Each row of a before or after table is a point. One or more steps were done to the points. Then noise was added and the rows were shuffled. The steps act on how far a point lies along the listed directions, d1 being the first. Name the steps. A step turns or swaps two directions, mirrors them in a line or flattens them onto one, adds a multiple of one to another, or multiplies one. Angles are multiples of 10 degrees, from the lower direction toward the higher: turns from -170 to 170, lines from 10 to 170 but not 90. Use the fewest steps. Two steps may share a direction if one is a turn and the other turns, adds or multiplies; they go together, in the order done. Otherwise the lowest direction goes first.

Directions:
(1): [ 3.0  5.1 -1.6]
(2): [-2.3  2.9  4.9]
Before (11 x 3):
[[-4.1 -7.4  0.6]
 [-3.2 -3.8  1.9]
 [-0.6 -8.4 -4.4]
 [-4.4 -3.5  2.4]
 [ 0.9 -1.7 -3.3]
 [ 0.3 -2.1 -2.0]
 [-3.1 -8.2 -2.8]
 [ 0.4 -0.8  2.5]
 [ 3.1 -4.0 -3.5]
 [ 3.1  0.2 -4.3]
 [ 2.2  0.3 -1.4]]
After (11 x 3):
[[-1.0 -7.1 -5.7]
 [ 2.7  0.3 -0.5]
 [-1.7 -8.8 -3.2]
 [ 2.1 -1.6 -4.4]
 [-3.1 -2.4  3.5]
 [-1.2 -5.8  1.8]
 [-0.9 -0.8  2.1]
 [ 1.9 -5.0 -6.5]
 [-2.2 -2.9  0.5]
 [ 2.2 -0.7 -5.7]
 [-1.3 -2.8 -0.2]]
Steps: swap d1 and d2

Directions:
(1): [-2.5  3.7  0.8 -4.5 -5.2 -2.6]
(2): [ 3.8 -2.4 -3.4 -5.9  2.1 -2.2]
(3): [-1.9  2.2 -6.1  3.2  1.0 -4.3]
(4): [ 4.6  5.3 -2.6  0.3 -1.3  4.3]
Before (8 x 6):
[[ 3.4  4.3 -1.7  2.2 -1.6  3.7]
 [ 2.1 -1.9 -0.8 -6.0 -1.4 -1.5]
 [ 4.8 -3.0  0.1 -6.7  2.6  4.1]
 [-3.1  5.2  0.2  7.6 -0.5  1.0]
 [-1.2  3.1  2.9  6.6 -0.5  4.2]
 [ 0.5 -1.3  8.1 -6.7 -1.9  5.4]
 [ 1.3  2.0  5.9 -2.6 -2.3  4.6]
 [ 1.0 -0.7 -1.6  1.1  0.6  0.8]]
After (8 x 6):
[[-0.2  2.0  7.3  1.7 -2.2  6.1]
 [-4.4  5.7 -2.1  3.5 -1.8 -2.7]
 [-1.0  3.9  3.9  4.5 -1.7  5.1]
 [ 0.4  2.3 -8.8 -0.4  2.4 -2.8]
 [ 2.1 -0.3 -0.9  0.0  0.1  1.8]
 [-6.4  4.9 -5.3  4.6  0.0 -5.0]
 [-0.1 -1.2 -4.3 -2.4  0.0 -4.8]
 [ 2.4  5.3 -0.3 -0.3 -3.9  3.0]]
Steps: turn d1 and d4 by -30 degrees; mirror d2 and d3 in the line at 10 degrees

Directions:
(1): [ 1.5 -5.0 -6.0 -0.2  6.5 -0.2 -1.6 -2.4 -0.1]
(2): [-0.7 -1.1  1.7 -3.6  3.1 -4.6  3.3  4.6 -5.8]
(3): [-0.1 -4.2 -2.6  2.9 -4.4  3.8  5.0 -0.3 -4.6]
(4): [-1.1  0.7 -4.5 -3.8 -0.4  3.3  2.4  6.2  4.6]
(5): [-0.7 -4.5  3.9 -3.8  0.0 -0.8  5.0 -4.1  4.6]
Before (12 x 9):
[[  0.5   7.1  -2.3   1.8  -2.3   2.8  -3.4   8.5  -0.5]
 [  2.5   2.9   2.8  -1.3  -1.7  -4.4  -3.3   2.1   1.8]
 [ -0.9   0.9  -3.1  -1.3   1.6  -0.5   1.9   3.1  -1.1]
 [ -1.5   5.5   1.9   2.2  -1.8  -0.3  -1.0   6.9  -2.3]
 [  1.5  -0.3  -3.0   2.5  -1.0   1.0   0.4  -2.6   0.4]
 [ -1.8   4.9  -5.6   3.5  -4.3   6.4   0.2   7.9   3.2]
 [ -0.1   3.8  -6.9  -3.0   2.2   3.4  -3.0   5.9   2.7]
 [  0.0 -10.3   0.0  -2.2   2.5   1.3   5.4  -5.5  -6.1]
 [ -1.5  -2.6   0.5  -2.6  -0.4   0.2   2.9   2.8   3.2]
 [  0.9  -5.9  -3.6   0.4  -0.7   1.3   4.0  -0.1  -7.6]
 [  1.2   3.4  -0.5  -1.6   0.6   0.1   1.8   5.4  -0.3]
 [  0.4   6.3  -5.8   2.8  -3.0   4.5  -2.1   6.5  -1.9]]
After (12 x 9):
[[ 2.4 -0.1 -5.1  1.2  1.3  3.2  0.9  1.7  1.1]
 [ 0.4  1.7  0.9  0.9 -2.5 -1.4  2.4  0.9 -2.4]
 [ 1.2 -5.6 -3.9  0.4 -0.3  1.1  3.4 -0.2 -7.0]
 [-0.8 -4.5 -1.7 -1.1 -1.1  2.2  3.5  1.4  3.0]
 [ 3.4  1.7 -0.1  0.0 -0.2 -2.9 -5.6 -0.5  4.5]
 [ 1.4  3.9 -6.2  4.3 -2.7  6.0 -3.4  5.7  0.0]
 [-0.5 -8.2  2.4 -3.6  2.9 -0.5  5.2 -4.1 -6.1]
 [-2.0  2.2 -6.6  5.3 -7.4  8.6  3.7  8.1 -0.2]
 [ 0.5  4.6 -7.1  4.3 -4.4  6.4 -0.6  6.0 -3.3]
 [-0.5 -0.7 -4.7 -0.1  1.1  1.4  2.4  1.7 -1.0]
 [-1.0  2.7 -6.0 -2.4 -1.6  4.3  1.7  8.1 -2.1]
 [ 0.3  1.9 -4.8  5.3  0.5  3.9 -4.7  0.9  2.1]]
Steps: swap d1 and d2; add 0.7 times d4 to d3

Directions:
(1): [-3.6 -2.4  0.3  0.3  1.4 -2.0 -2.6  1.5 -2.8  8.8 -5.6  0.6]
(2): [ 1.3  3.1  2.7 -2.5 -2.0  2.1  5.2  2.2  5.2  6.4  2.7  3.3]
Before (14 x 12):
[[-3.7 -2.6 -1.0 -1.0  3.5 -3.2 -0.4  1.3 -3.2  8.6 -5.3  1.7]
 [ 1.8  1.5  0.7 -1.9 -1.1  0.4  0.6 -0.7  1.5  2.0  0.7 -0.4]
 [-3.3 -2.9 -2.0  2.9  2.7 -1.3 -7.5 -1.2 -6.3  3.4 -6.1 -1.3]
 [ 2.2 -1.2 -1.7  1.5 -0.9 -0.9 -2.7 -1.1 -1.0 -0.8 -1.9 -4.7]
 [-1.6  0.6  0.2  0.5  1.7 -0.2  1.3 -0.1  0.6 -1.2 -1.0  0.4]
 [ 2.5  0.4  3.8 -3.4 -0.8  2.1  4.1  0.9  3.6 -5.7  4.6  0.2]
 [-2.8  0.4  0.2  2.5  1.3 -2.3 -3.5 -1.6 -4.4 -1.2 -2.1 -4.4]
 [ 1.5 -1.7 -2.2  0.5  2.2 -2.6 -3.2  0.8 -1.0 -3.2  2.5 -1.5]
 [ 8.3  6.0  1.7 -1.6 -6.3  6.9  8.7 -2.5  8.8 -9.9 10.1  2.1]
 [ 2.5  0.9  3.1 -0.2 -0.9  1.9  3.8 -0.5  3.8 -0.1  4.3  0.5]
 [ 4.2  5.4  0.2 -2.3 -2.9  3.3  1.4  1.4  4.2  3.7  3.6  2.1]
 [ 2.2  5.4  3.1 -4.7 -2.7  3.4 10.3  2.9  8.3  1.2  6.5  1.6]
 [-1.5  0.3 -0.4  0.6 -3.6 -1.2 -0.8  2.2 -0.9  5.2 -1.0  4.6]
 [ 2.7  4.0  4.0 -2.1 -3.9  2.4  7.2  1.5  9.3  4.8  4.0  6.8]]
After (14 x 12):
[[  3.6   2.4  -1.7   1.5  -0.4   3.0  -1.0  -3.1   0.6 -10.7   4.8  -1.3]
 [  0.6  -2.4  -2.3   0.6   2.5  -3.0  -4.0   0.8  -1.8  -1.9   1.4  -1.5]
 [ -1.2   0.7   3.7  -1.2  -2.1   0.1   3.4   2.6   5.2  13.0  -2.4   6.8]
 [  3.6   2.8  -0.7  -2.5   0.3   1.2   6.3  -0.7   3.7  -5.8   6.5   1.7]
 [ -3.3  -3.9   3.6  -2.3   1.9  -1.4  -1.3   2.7  -2.1   6.3  -4.7   0.2]
 [  1.3   3.3  -0.1  -1.8  -1.7   1.6  -1.2   2.2   1.4   9.6  -1.0   1.9]
 [ -4.6   0.4   2.7  -3.4   0.2  -0.5   4.4   5.0   2.0  14.7  -4.1   1.5]
 [ -1.1  -1.8   2.9   0.6   0.6  -0.4   0.4   0.5   0.2   7.3  -1.7   0.5]
 [  3.0  -0.7  -1.8   1.3  -1.3  -0.4  -2.3  -1.5  -0.3  -2.5  -0.9  -4.7]
 [ -0.3   2.1   0.3   1.9   0.3  -1.0  -1.3  -2.3  -1.9  -6.2   1.7  -4.4]
 [ -5.5  -4.6   1.0   1.2  -0.3  -1.6  -3.9   1.3  -4.6  17.9 -12.2   2.4]
 [ -1.4   0.4   0.4   0.6   1.7  -0.2   1.3  -0.2   0.3  -1.1  -1.1   0.6]
 [  1.3   2.7  -0.2  -0.1  -4.6   0.6   1.6   1.3   1.9  -0.3   3.2   4.8]
 [  1.4   0.9   0.7  -1.8  -0.6   0.1   0.1  -0.8   0.9   3.4  -0.3  -0.3]]
Steps: mirror d1 and d2 in the line at 80 degrees

Directions:
(1): [ 2.0 -0.3  3.0  3.1  4.0 -0.4 -0.5  5.2 -0.6 -1.8 -0.6 -1.2 -2.1  2.5
  8.8  2.3 -3.2 -7.2]
(2): [-4.1 -2.0  0.7 -2.1  0.0 -0.5  2.2 -8.8 -0.4  0.7  2.3 -6.3  1.0  3.7
  4.3 -5.7 -0.7 -2.8]
Before (9 x 18):
[[ -4.4  -0.8  -0.2  -2.9  -0.3   0.7   0.1  -7.1  -0.6   0.1   2.0  -4.5
   -0.3   0.2   0.5  -5.0   1.7   0.8]
 [ -3.3  -2.6   0.6  -2.0   0.4  -1.2   2.1  -6.0   0.3  -1.7   2.7  -6.2
    1.4   3.9   1.7  -1.7   1.1  -1.2]
 [  0.5   0.5  -0.9  -0.1  -1.2   1.3   0.6   0.8  -1.1  -0.1  -2.1   3.0
    0.6  -2.4  -3.0   0.9  -0.1   1.7]
 [ -4.4  -2.1  -1.8  -3.3  -1.1   0.3   1.0 -12.0   0.1   3.9   1.8  -5.0
    1.5  -2.1  -3.6  -6.9   1.0   1.8]
 [ -3.0  -2.3   5.3   3.3   3.2  -1.5   0.6  -4.2  -3.3  -2.0   2.0  -7.8
    1.1   7.0  16.1  -3.7  -3.7 -11.9]
 [  1.9   0.7  -1.1  -2.5  -1.9  -0.5   0.3  -0.6   2.4   0.1  -0.6   0.0
   -0.9  -0.5  -1.2  -0.3   0.8  -0.4]
 [  4.6   0.2   3.2   4.2   5.7  -0.1  -2.7  12.4   0.5  -4.1  -4.9   2.7
   -3.1   0.0   8.1   4.4  -1.9  -7.3]
 [ -2.5  -0.7   1.0  -0.4   0.7  -2.3   1.1  -3.6   0.9  -1.0   1.2  -7.2
   -1.4   5.5   9.3  -3.4  -3.5  -6.7]
 [ -0.7   2.0   0.2   0.9   0.6   0.1   1.4   2.8  -1.0   0.7   2.0  -1.5
   -1.0  -0.3   4.0  -1.6  -1.2  -2.5]]
After (9 x 18):
[[ -6.6  -2.9  -1.0  -5.5  -1.7  -0.4   2.1 -13.3   0.9   0.6   0.3  -6.6
    2.7   2.3  -0.1 -10.4   2.6   0.6]
 [  4.9   0.5   1.6   4.8   5.2   0.4  -3.0   9.7  -0.3   0.0  -2.6   2.8
   -3.2  -4.0   3.4   5.4  -2.8  -5.1]
 [  2.5   1.1  -0.8  -1.9  -1.6  -0.4  -0.1   0.9   2.4  -0.2  -0.9   0.6
   -1.2  -0.7  -0.9   0.5   0.6  -0.8]
 [  1.2  -1.4   2.2   1.8   3.5  -1.1   0.2   4.5   0.1  -3.7   0.6  -2.3
   -1.0   3.0   5.0   4.3  -0.7  -4.4]
 [ -2.0   1.7  -0.4  -0.3  -0.2   0.0   1.9  -0.4  -0.9   1.3   2.5  -2.5
   -0.4  -0.1   3.0  -3.4  -0.7  -1.5]
 [ -1.0  -0.4   1.5   0.9   1.6  -2.3   0.5  -0.2   0.9  -1.6   0.5  -5.9
   -2.1   5.2  10.3  -1.6  -4.0  -7.9]
 [  0.1   0.4  -1.0  -0.4  -1.4   1.3   0.8  -0.3  -1.1   0.2  -1.8   2.7
    0.8  -2.3  -3.2   0.4   0.0   2.1]
 [ -3.3  -2.4   5.2   3.0   3.0  -1.5   0.8  -5.0  -3.3  -2.0   2.3  -8.3
    1.3   7.0  16.0  -4.2  -3.6 -11.6]
 [  1.6   0.8   1.9   2.1   3.6   0.9  -2.4   6.3  -0.8  -2.4  -0.7   0.4
   -3.4  -1.0   4.7   2.6  -0.6  -3.5]]
Steps: swap d1 and d2
